Each row is a point. Each copy is the shape, with its points in the same order, turned, moved and blurred by noise. Some copies are also mirrored. Which?

Shape:
[[ 24  29]
 [ 27 -27]
 [ 12  -9]
 [-22  -1]
 [-56  14]]
Copy 1, 5 rows:
[[-13 -48]
 [-47  -5]
 [-23 -12]
 [ 13   1]
 [ 46  11]]
Copy 1 is: only turned
Copy 2:
[[ 14 -24]
 [-43 -20]
 [-23  -9]
 [-11  25]
 [ 10  57]]
Copy 2 is: only turned
Copy 3 (5 x 2):
[[ 26 -36]
 [ 27  16]
 [ 12  -1]
 [-23  -3]
 [-57 -21]]
Copy 3 is: mirrored
Copy 4:
[[-25 -15]
 [ 30 -33]
 [ 17 -14]
 [ 18  24]
 [ 15  60]]
Copy 4 is: mirrored

Shape, 9 rows:
[[-29 -18 -40]
 [  1  23   2]
 [-16 -11  -1]
 [-10  26  19]
 [ 16 -44  -2]
 [-17   1   6]
 [-21   8  16]
 [-42  22  13]
 [ 29  13 -11]]
Copy 1, 9 rows:
[[ 51   8  -9]
 [-13 -15 -16]
 [  5  12   7]
 [-26   2 -16]
 [ 17  -5  42]
 [ -1  10  -7]
 [-12   9 -11]
 [ -9  25 -29]
 [  1 -40  12]]
Copy 1 is: mirrored
Copy 2 (9 x 3):
[[-24  -9 -60]
 [ 11   0  -2]
 [-24  -8 -15]
 [  8 -18   9]
 [-51  28 -15]
 [-15 -16 -11]
 [-10 -25  -2]
 [  1 -44  -9]
 [  4  28  -4]]
Copy 2 is: mirrored

Shape, 8 rows:
[[ -8   8  21 -31]
 [-18  17  43  17]
 [ 24   6  42 -30]
 [-27   5   1  46]
 [ 46  23 -21 -18]
 [-33  30 -17 -14]
 [-36 -22 -18   5]
 [ 19 -37   9 -10]]
Copy 1, 8 rows:
[[ 24  14 -16 -12]
 [ 35  -7  29  12]
 [ 15  -4  -2 -43]
 [  3  -5  25  54]
 [-41  37   6 -23]
 [ 14  48 -11  28]
 [ -2   0 -29  49]
 [-23 -24 -21 -10]]
Copy 1 is: mirrored
Copy 2 (8 x 4):
[[-41  26   2  10]
 [-56 -20 -21  -4]
 [-59  18  30 -11]
 [ -9 -40 -33  -2]
 [ -8 -10  60  19]
 [ -8   0 -14  43]
 [ 15   8 -31  -6]
 [ -5  24  17 -36]]
Copy 2 is: only turned
Copy 3 (8 x 4):
[[  8 -12 -20 -16]
 [ 48 -33   2  -6]
 [ 34  -3 -46  -8]
 [ 33 -20  48  18]
 [ 17  56 -10  -9]
 [-11  -4  23 -28]
 [-17 -19  23  30]
 [ 11  10 -28  41]]
Copy 3 is: only turned

Shape:
[[-21 -16  -3   9  12 -14  30  19]
 [-19  27  10 -15  -7   8 -22  26]
 [ 18   3  -9  -8  22  10  13 -24]
 [ 12 -18 -37  32  12  30  14 -15]
 [ -5 -17 -26  -6   6 -10  -8 -22]
 [ 25 -15  17   3  24 -10  12 -21]
 [-16  21  22  33   5  30   3  -5]
 [-18 -30 -27   0   3  12  31   5]
 [-23  -7 -10   1 -14 -30 -10 -14]
 [  9 -24  21   8  21  14 -27  -7]
 [ 11  27 -18 -13 -13 -20  18  20]
 [ 12  -9  23 -19 -13  15 -26  19]
 [ -8 -13   7  -3 -30 -24 -11 -18]]
Copy 1:
[[ -1 -30 -25 -16   0 -11 -26   3]
 [ -1   9  11 -20   4  29 -25  48]
 [ 34  -9  12  -1   4  11   6 -12]
 [ 26  11 -29  13  34  -3   4 -24]
 [ 24   5 -10   7 -12  20 -28 -19]
 [  9  -9  20 -11 -10  -7   4 -29]
 [  5   8  21  -6  45 -14 -20  19]
 [ 23 -11 -43   6  -2 -12 -15   3]
 [ -1  -3   0  12 -14  19 -51  -5]
 [  8  33  15 -29  -3  -5 -10 -13]
 [ -8 -32  -6   7  -1  39  -2  21]
 [ -7  32  10 -18 -19   9   0  29]
 [-12   9  12  22 -24  10 -38  -1]]
Copy 1 is: only turned
Copy 2 (13 x 8):
[[-13 -12   5   5 -15 -10  42 -22]
 [-24  -5   0  -6  16  25 -15  11]
 [  0  21  -7 -22 -11 -36  13  19]
 [ 29   7  31 -37 -20 -22  40  12]
 [ 16  -9 -11 -15  18 -31  30  12]
 [  9  13  -6   6 -18 -48   3   1]
 [ 14   0   9 -27 -21  10 -16 -12]
 [  2  -9   3  -9 -16  -6  60   7]
 [ 13 -13 -25  -6  31 -13  23 -14]
 [ 17 -19  11   3 -14 -33 -14  17]
 [-29  35  -4  -4  24   2  26  -2]
 [ -1  -5   5  25   7   3 -10  34]
 [ 26  -4 -26  20  26  -7  11   0]]
Copy 2 is: only turned

Shape, 12 rows:
[[-30  32   6  11 -17 -20   9  -6  29]
 [  2  15  55 -23   5  -1  35 -23 -25]
 [ -7 -15   0  -1  32   0   8 -19   9]
 [-39 -32  28   7  29   3  -6  33 -21]
 [-24  27  10 -29 -33  22 -23  -4  20]
 [ 16  24  51   7 -20  12  22 -33  14]
 [ 11  29  33 -17  37   8  -6  -5 -15]
 [ -2 -20   8  37 -23  29  21  12   3]
 [ 19  -1 -18 -29  10 -21 -23  19 -24]
 [ -7  19   7 -23 -29 -36 -16   5  24]
 [-38 -36  33  -2  22  -3 -41  20   2]
 [  3  18  19  19 -32 -12  12 -35 -16]]
Copy 1 (12 x 9):
[[  1  -7 -27  12 -21  23  10   9 -21]
 [-36  33 -30 -14  42  -8   3   0  -5]
 [ -5   4 -15 -16  -7 -31 -19  -8  16]
 [-41 -33  16  12   5 -42  -7 -31   0]
 [  7   0   9 -21   2  37  34 -24  -3]
 [ -8  12 -42  -2  41  25   1  12  13]
 [ -1  11 -10 -36  38 -19 -16  -9 -22]
 [ -6 -22   6  30  12 -17  15  27  39]
 [  2  26  41  -9  -6 -20 -32  -7 -19]
 [ -6  12   7  -2 -19  46  -9  -4 -17]
 [-19 -42  17  -1  -2 -14 -21 -54   4]
 [  6  33 -27  32  19  10  -4   1   7]]
Copy 1 is: only turned
Copy 2:
[[  6 -11 -18 -18  18  -8  28  17 -25]
 [-23  22 -24  14  21   4  30 -16  50]
 [ 19  -5   1  11  34   0 -18 -24   0]
 [ -9  27  12  36 -13 -35 -14 -35 -17]
 [ -1 -30 -26 -13   6 -54  14  23   9]
 [ 11  23 -50 -24  22  -3  19   8  39]
 [-10  24   3   5  53 -31   9 -12  30]
 [  9   6 -18 -36 -27  -4 -24 -22   4]
 [-13 -11  60   7  25 -22  -9  14  20]
 [ 12 -16  13  -2   6 -18  28  46  -1]
 [ 18  22   9  47  -8 -48 -20  -6 -14]
 [-19   6 -31 -17  17  20  -4  26  19]]
Copy 2 is: mirrored
Copy 3 (12 x 9):
[[ 17 -11  37 -20 -24  12 -18 -12  24]
 [ 51 -11   0  31  21 -33  -3 -31   3]
 [ -8  12  -3  -1  -1 -27  14  -1  33]
 [  4  40  23 -13  42 -36 -15  19   0]
 [ 53 -13   3 -45  -4  20  10  10  14]
 [ 55  -5   1  21 -36  -9   6 -24  -5]
 [ 48   6  22  13  21 -32  33  -3  27]
 [ -4  18   4  -7 -16  -3   6   4 -43]
 [  3 -20  19  14  36   1  25  47  28]
 [ 33 -27  25 -11 -12  16 -21  31  31]
 [ 18  53  10 -23  26 -18 -15  40  26]
 [ 24  -5   9  30  -9  29  -3 -22  -1]]
Copy 3 is: mirrored
